Each point is reached from the start by the listed moves, each made 0, 1 or 2 times, or once backwards (-1), plus a little noise. Say if it took an odd or an even number of moves. Then give how often each move was made.

Moves:
(1): 29 26 -17 -27 29
(2): -1 15 -19 31 -10
Start: -5 -1 21 -6 6
Points:
24 10 24 -64 49 => even (1, -1)
51 65 -32 -26 55 => odd (2, 1)
55 34 1 -93 77 => odd (2, -1)
-34 -41 58 -9 -17 => even (-1, -1)

Moves:
(1): 25 -19 0 -28 -2 32 -9 23 -5
(2): 1 35 3 -13 4 14 1 40 16
(3): 21 6 18 1 22 -12 23 -8 -6
(4): 3 -18 -1 38 -13 14 2 -4 7
(5): -6 -17 -5 4 26 14 1 3 1
(6): -19 -5 14 -9 7 32 5 -20 0
(7): 6 -12 -22 -8 -7 15 35 -7 6
(8): -5 -18 7 9 -10 -9 7 27 7
Start: 4 7 15 -5 -25 5 -5 11 14
Points:
-59 26 -1 -28 36 126 88 25 67 => odd (-1, 2, 0, 0, 2, 2, 2, 0)
-6 -36 50 62 -49 -15 -20 66 30 => even (0, 0, 0, 1, 0, 0, -1, 2)
67 -92 18 -14 14 105 54 140 42 => even (2, 1, 1, 1, 2, 0, 1, 2)
18 93 71 1 52 -87 23 144 44 => odd (-1, 2, 2, -1, 1, -1, -1, 2)

Moves:
(1): 14 -17 -2 8 -13 -10 18 13 -1 15 22 10 -3 14 -1
(2): -1 22 -2 -7 13 17 -5 -26 27 -9 1 13 -1 18 -2
(3): -7 5 25 -3 -1 13 0 5 0 10 29 -9 -14 14 16
(4): -16 1 0 17 -4 -8 7 -5 10 -6 10 -3 4 3 4
(5): 1 -12 -8 6 4 -5 26 2 -17 -9 22 -8 -6 -5 11
(6): 4 8 11 21 -14 37 3 -6 -11 2 -4 1 14 -13 -8
(7): 1 -23 0 -10 -1 16 4 -2 40 -21 2 -4 4 -29 6
(8): 0 13 -2 2 2 -2 7 22 1 -2 3 3 -1 -6 2
(9): 1 -9 -9 6 17 3 -21 4 17 -6 10 -4 7 -2 4
(10): 12 16 -11 -5 26 -16 11 -23 10 20 -10 -28 1 5 -10
(11): -5 19 -9 -9 -17 4 -7 -4 3 11 21 2 -7 2 13
(12): -14 -25 -13 3 9 -4 11 18 3 20 -3 8 -15 -11 18
(13): -7 -12 3 -5 7 -1 25 -4 -14 6 5 -10 34 1 3
(14): -20 -12 -18 -5 -4 16 23 -5 5 -6 15 -21 5 16 -9
Start: -1 -6 6 30 -9 10 -15 18 -22 -29 -6 -10 3 15 19
Points:
-82 54 14 -21 -11 180 -26 -65 98 -41 95 -59 38 64 50 => even (-1, 2, 2, 0, -1, 1, 1, 0, 1, 0, 2, 0, 1, 2)
-75 -2 -89 -50 27 42 15 -38 130 8 37 -31 -33 60 52 => even (0, 2, 0, 0, -1, -1, 1, 0, 0, 1, 2, 2, 0, 2)
3 24 -101 18 24 4 194 3 -74 94 76 -26 26 72 40 => even (2, 2, -1, -1, 2, 1, -1, 2, -1, 2, 2, 2, 2, 1)
-57 -71 3 -7 40 70 27 20 57 -113 84 -60 90 57 25 => even (0, 1, 1, 0, 0, -1, 1, 1, 2, -1, -1, -1, 2, 2)
-14 -8 -46 -3 41 62 -34 -33 173 69 121 -37 -75 92 75 => odd (2, 2, 2, 0, -1, 0, 1, -1, 2, 2, 2, 2, -1, 1)
-13 -56 -62 10 26 -20 31 31 117 -49 33 59 -38 -38 92 => even (1, 2, -1, 1, 1, -1, 2, 1, 0, 0, 1, 2, 0, -1)
27 -29 -62 54 69 25 98 38 -10 -6 -14 18 -13 -5 27 => even (1, 2, -1, -1, 2, 1, 0, 2, 0, 1, -1, 2, 0, 0)
-21 98 -15 -14 19 85 37 -103 108 -37 7 -58 46 -20 30 => even (-1, 2, 0, 1, 0, 1, 2, 1, -1, 2, 2, 0, 1, 0)

Moves:
(1): 45 -8 -27 0 -18 -16 10 3 -21 23 -8 -15 -15 14 -13 2 10 18 10 7 -3 7 -6 6
 10 6 -5
(2): 18 23 8 -29 -17 -8 -1 1 1 -26 -5 -1 -26 -5 16 -3 0 -4 -3 -11 15 20 12 6
 -7 4 3
(3): 2 -22 17 -4 -12 -3 5 35 -8 24 -27 15 -2 -6 -13 4 7 -9 6 -17 24 -2 13 -9
 14 16 -3
(4): 4 14 17 23 -1 13 -22 -9 -17 18 23 17 -4 -19 17 29 1 -13 18 -18 7 7 6 -2
 -1 15 14
(5): 3 11 -8 27 20 -18 23 15 -9 -8 -10 -21 -11 -9 -21 -3 17 -10 5 12 -4 -6 -7
 -18 4 28 24
(6): 1 -9 0 -16 6 12 -13 11 -12 -22 -11 -4 19 12 7 5 11 4 8 -3 -1 14 20 -34
 15 2 28
(7): -19 35 -1 9 -12 2 17 -29 -9 4 -7 -18 -14 21 14 -11 13 8 10 10 16 -8 -11
 -2 15 0 -16
(8): 0 0 17 20 19 8 11 42 13 13 9 -27 19 -12 25 4 5 20 -1 -14 -12 -13 6 -1 8
 -3 4
(9): 22 5 -13 8 -1 20 6 13 44 -11 16 1 -14 23 -11 11 -10 9 22 28 14 -14 1 -2
 1 -2 18
(10): 10 38 6 -24 16 13 4 3 0 35 15 -8 -17 -18 1 -16 -22 19 -15 22 -17 3 46
 -10 3 25 -20
(11): 15 -10 27 8 18 14 35 -3 -29 -14 30 10 -13 9 -1 16 -29 5 -13 -1 28 17 -30
 -7 -4 -8 -13
(12): -2 13 -10 4 -2 2 25 3 8 -4 -1 35 12 -5 11 -11 0 -4 -13 -7 -9 -2 11 -12
 10 -2 -10
(13): 6 -3 12 -1 -2 -8 8 -18 -21 -7 12 -6 27 9 -19 -25 12 14 17 -12 37 -11 39
 4 -23 -3 -3
(14): 18 -13 9 0 17 6 -10 -13 6 6 4 -4 15 41 19 -13 -11 -12 -10 1 -8 3 16 15
 25 8 3
(15): 0 -5 -11 -40 22 8 28 0 -11 6 -9 -20 4 -15 17 18 8 -10 29 -15 -14 7 1 26
 15 -4 -22
(16): -9 9 -8 -15 -3 10 -3 22 -14 1 22 3 -10 -1 -9 -4 16 0 -10 -17 -10 -16 10
 10 7 17 4
(17): -9 1 -8 -5 -15 23 0 5 -6 9 -1 -18 -1 12 -7 -21 27 -34 -15 15 -5 0 4 -9
 -22 -20 -8
(18): -8 1 -10 -4 15 -2 -3 -7 -11 3 -2 12 -4 -11 16 -9 1 15 -17 12 15 5 -5 21
 8 -19 19
(19): -3 10 -4 8 -13 3 2 16 -17 -7 20 -4 -15 10 -17 -33 -22 -3 25 2 10 6 -4 15
 1 -24 -7
(20): -11 3 18 -2 -35 1 9 20 -34 11 -11 3 17 -6 22 6 -14 -1 19 50 11 0 -1 12
 -1 17 4
(21): -10 6 -20 -14 -17 -5 -7 -2 1 7 -5 -13 6 7 12 12 -15 -22 -7 -19 32 -26 12
 -15 3 -6 22
(22): 8 8 -4 -5 -9 17 9 0 14 11 -13 -9 18 -9 -12 -6 -18 -5 -20 -9 14 19 -15 9
 5 11 11
(23): -22 -25 -16 19 -17 -7 16 -16 -4 -6 1 3 -18 22 -3 15 7 3 7 -3 4 4 29 3 14
 -4 -3
(24): 17 -10 15 6 -4 32 9 -7 -12 -5 -7 2 -3 -20 -20 -5 -7 4 -16 6 -2 -26 0 7
 12 -7 3
Start: -4 3 19 -1 8 -10 -8 32 5 24 9 -4 9 -6 14 21 -16 20 3 19 -16 42 9 -10 -26
 2 -8
Points:
-21 124 -92 -54 -154 53 8 113 -65 117 32 -8 -95 104 17 -131 -34 41 -29
 111 75 31 243 19 96 37 59 => even (1, 1, 1, 0, 0, 1, 1, 0, 1, 2, -1, 1, 0, 1, -1, 2, 1, 2, 2, 1, 1, 1, 2, 0)
54 17 -64 -6 -71 39 267 43 71 83 -153 -49 -43 -13 -62 81 11 13 58 39 67
 -71 8 -31 88 44 -76 => odd (1, 0, 2, -1, 1, -1, 2, 0, 2, 0, 0, 2, 0, -1, 2, -1, 0, -1, -1, 0, 1, 1, 1, 2)
87 83 -9 10 -99 -21 70 101 -85 120 19 -17 -62 -54 -103 -79 17 130 96
 -127 99 9 196 23 44 50 -40 => even (2, 1, 2, 1, 0, 0, 1, 1, 0, 1, -1, 1, 2, -1, 0, 1, -1, 0, 2, -1, 0, 1, 1, 1)
-93 107 32 -14 -144 -78 -7 154 -8 126 -103 15 43 -115 156 83 9 32 -56
 -134 141 38 116 -38 43 128 104 => even (0, 2, 2, 1, 0, 0, 1, 2, -1, 0, -1, 1, 0, -1, -1, 1, -1, 1, -1, 1, 2, 2, 1, -1)
41 -64 117 32 129 42 167 245 -22 9 44 -90 68 20 -91 -87 -48 68 81 2 61
 62 169 -18 28 42 10 => even (-1, 0, 2, -1, 2, 1, -1, 2, 1, 1, 1, 0, 2, 1, 1, 0, 0, 0, 2, 0, -1, 1, 1, 0)

Moves:
(1): 11 11 3 -5 -4 -12 -3 2 -3 3 -13 7 22 12 24 -4 1 21 3 4 9 4 -14 -4
(2): -12 -5 -13 -6 8 6 -10 -5 0 3 -18 1 8 2 16 20 20 11 9 17 -1 -3 4 2
(3): 2 -5 7 -7 8 2 3 9 4 15 0 -8 8 -13 0 -12 -12 12 1 -5 -3 5 7 2
(4): -4 0 -5 6 -8 -8 5 -23 -11 9 -6 12 -6 12 5 18 22 24 -3 -2 3 22 -1 -13
(5): 5 10 6 8 -10 -11 -14 15 0 -2 2 -2 3 -2 19 -9 -15 -17 -22 9 -7 11 -11 9
(6): 9 -2 -10 -13 -7 16 18 -5 12 -10 9 -9 -4 -14 2 9 8 -14 -10 9 0 -16 -10
 -12
(7): -13 -2 23 14 11 -15 4 -7 8 12 2 17 2 -4 10 -30 15 -16 6 11 -9 5 3 -19
(8): 2 5 10 2 5 -4 -9 -4 3 3 12 -2 -2 -2 4 -9 4 -9 6 1 -4 -1 8 -2
(9): 31 5 -1 1 -9 11 25 31 -2 -4 4 -9 11 9 -2 0 -15 17 7 -5 9 -6 2 8
(10): -16 -23 9 5 1 -8 22 -11 -9 4 6 8 -5 -29 -8 -7 -2 15 24 5 -7 -13 17 -6
(11): 27 15 2 3 -14 7 3 1 -10 2 2 14 9 4 8 -23 10 -1 -6 -9 -1 4 -20 -29
(12): -11 -2 3 13 10 -6 -1 5 12 -13 -11 -4 -9 2 -1 7 -14 4 -6 2 -12 -8 15 5
(13): 2 -7 -1 -3 -5 -2 -14 4 2 -30 -30 -26 16 16 20 25 -17 20 2 2 -6 14 -16 9
(14): 8 5 20 -9 20 -15 -13 10 -19 6 -11 0 3 10 8 0 6 20 1 -4 8 9 2 2
(15): 15 2 -13 5 -9 1 -9 13 14 -5 13 3 11 -8 -14 -7 -7 -19 -4 0 14 -1 2 -2
(16): 4 12 0 3 -9 4 16 7 -17 -8 -3 3 -2 5 -7 3 -13 7 -2 4 -5 0 -9 -21
(17): -5 -4 -7 -5 -8 -8 21 -7 -17 5 11 7 8 10 7 -1 19 6 10 -21 0 0 -2 -13
(18): -1 -13 -4 -16 -9 7 2 -10 5 -12 -5 4 -11 -1 -9 14 -8 -12 -2 4 -8 -7 10 -6
(19): -6 11 0 7 -11 5 21 0 -1 4 -3 0 -4 -18 2 3 7 -13 11 -7 -8 11 -10 -9
(20): -26 -2 31 25 -22 3 -13 7 -6 27 -3 -23 12 -12 42 7 15 2 20 2 8 -11 -10 21
(21): -9 0 -3 -6 -18 6 19 4 -15 -1 -11 -4 -2 -4 3 -3 9 18 6 4 8 -7 -3 -8
(22): 1 -13 3 -5 18 -3 12 13 -3 -7 9 0 -14 -8 -1 -2 -24 24 10 0 17 -1 4 3
(23): 10 -1 0 5 -5 -10 13 0 -2 17 -2 -3 -15 9 -2 -9 2 -1 1 -10 0 3 -10 -6
(24): -2 -1 -5 2 8 0 12 -15 -5 0 -9 8 -3 0 2 -5 8 -10 7 3 7 0 2 -15
Start: 16 -1 -22 7 -12 2 7 -17 14 -1 4 16 -10 -8 -8 -13 -13 -24 5 9 -1 7 -4 5
Points:
-10 -83 -20 45 4 -43 109 -52 31 17 53 90 -54 -62 -105 -89 -23 -47 49 -8
 7 -68 94 -71 => even (0, -1, 0, 0, -1, 0, 1, -1, 0, 2, 0, 2, -1, 0, 2, 0, 1, 1, -1, 0, 0, 0, 1, 1)
58 11 45 34 -85 -34 64 29 3 43 79 3 65 -106 96 -113 -15 -82 73 8 24 -25
 -37 5 => odd (2, -1, 0, -1, 2, 1, 0, 2, 1, 2, 0, -1, 0, 0, 1, -1, 1, 0, 1, 1, 0, 0, 0, 1)
79 -13 -141 -109 -33 56 180 35 -48 -26 -23 42 27 -11 -79 26 -1 33 91 -5
 69 -59 56 -73 => odd (1, 2, 1, -1, -1, 0, -1, 0, 2, 0, -1, 0, -1, 1, 2, 1, 2, 2, 1, -1, 2, 0, 0, 2)
28 56 -17 53 52 -60 19 -119 -23 42 -92 141 10 42 59 -35 178 -33 9 20 -29
 119 -35 -142 => even (0, 2, -1, 2, 0, 0, 2, -1, 0, 0, 2, 1, 0, 2, 0, -1, 0, -1, 2, -1, -1, -1, 0, 2)
34 22 26 32 -54 -61 -53 35 10 77 7 -22 6 30 6 -18 14 -75 10 -70 26 51
 -16 64 => odd (0, -1, 0, 0, 0, -1, 0, 0, 0, -1, -1, 0, 0, 2, 2, -1, 1, 1, 1, 1, 0, -1, 2, -1)
176 65 -32 27 -147 -8 106 70 -18 49 86 88 7 26 -6 -179 9 -176 -6 -73 44
 23 -76 -87 => even (0, -1, -1, -1, 2, -1, 1, 0, 2, -1, 2, -1, -1, 0, 2, -1, 2, 2, 1, 0, 1, 0, 2, 1)
113 63 -63 -1 -79 -2 138 9 -132 -9 -50 47 73 12 124 26 35 84 46 -11 24
 84 -142 -129 => odd (1, 2, 0, 1, 2, 1, -1, -1, 1, 1, 2, -1, 1, 1, 0, 2, 2, -1, 2, 0, -1, 1, 0, 2)
-5 -39 -84 -24 -67 34 110 0 -33 -70 -86 -57 -41 61 123 156 9 94 16 18 29
 -20 -53 0 => even (0, 2, -1, 1, 1, 2, -1, -1, 1, -1, 0, 2, 1, 0, -1, 0, 2, 1, 0, 1, 1, 2, 1, 1)
-105 -21 32 42 -41 -24 -25 -29 -39 16 -105 -96 35 -53 215 114 -3 93 70
 79 -11 49 -71 56 => odd (1, 2, 1, 1, 2, 1, -1, 1, -1, 1, -1, 0, 2, 0, -1, 1, 0, -1, 1, 2, 0, 1, 0, 1)
-94 22 43 116 -3 -25 0 -120 33 75 6 85 5 -52 119 -38 127 -34 83 108 45
 -12 -3 -89 => even (2, 1, -1, 2, -1, 1, 2, 2, -1, 0, 0, 1, -1, -1, 1, 1, -1, -1, 0, 2, 0, 1, -1, 2)
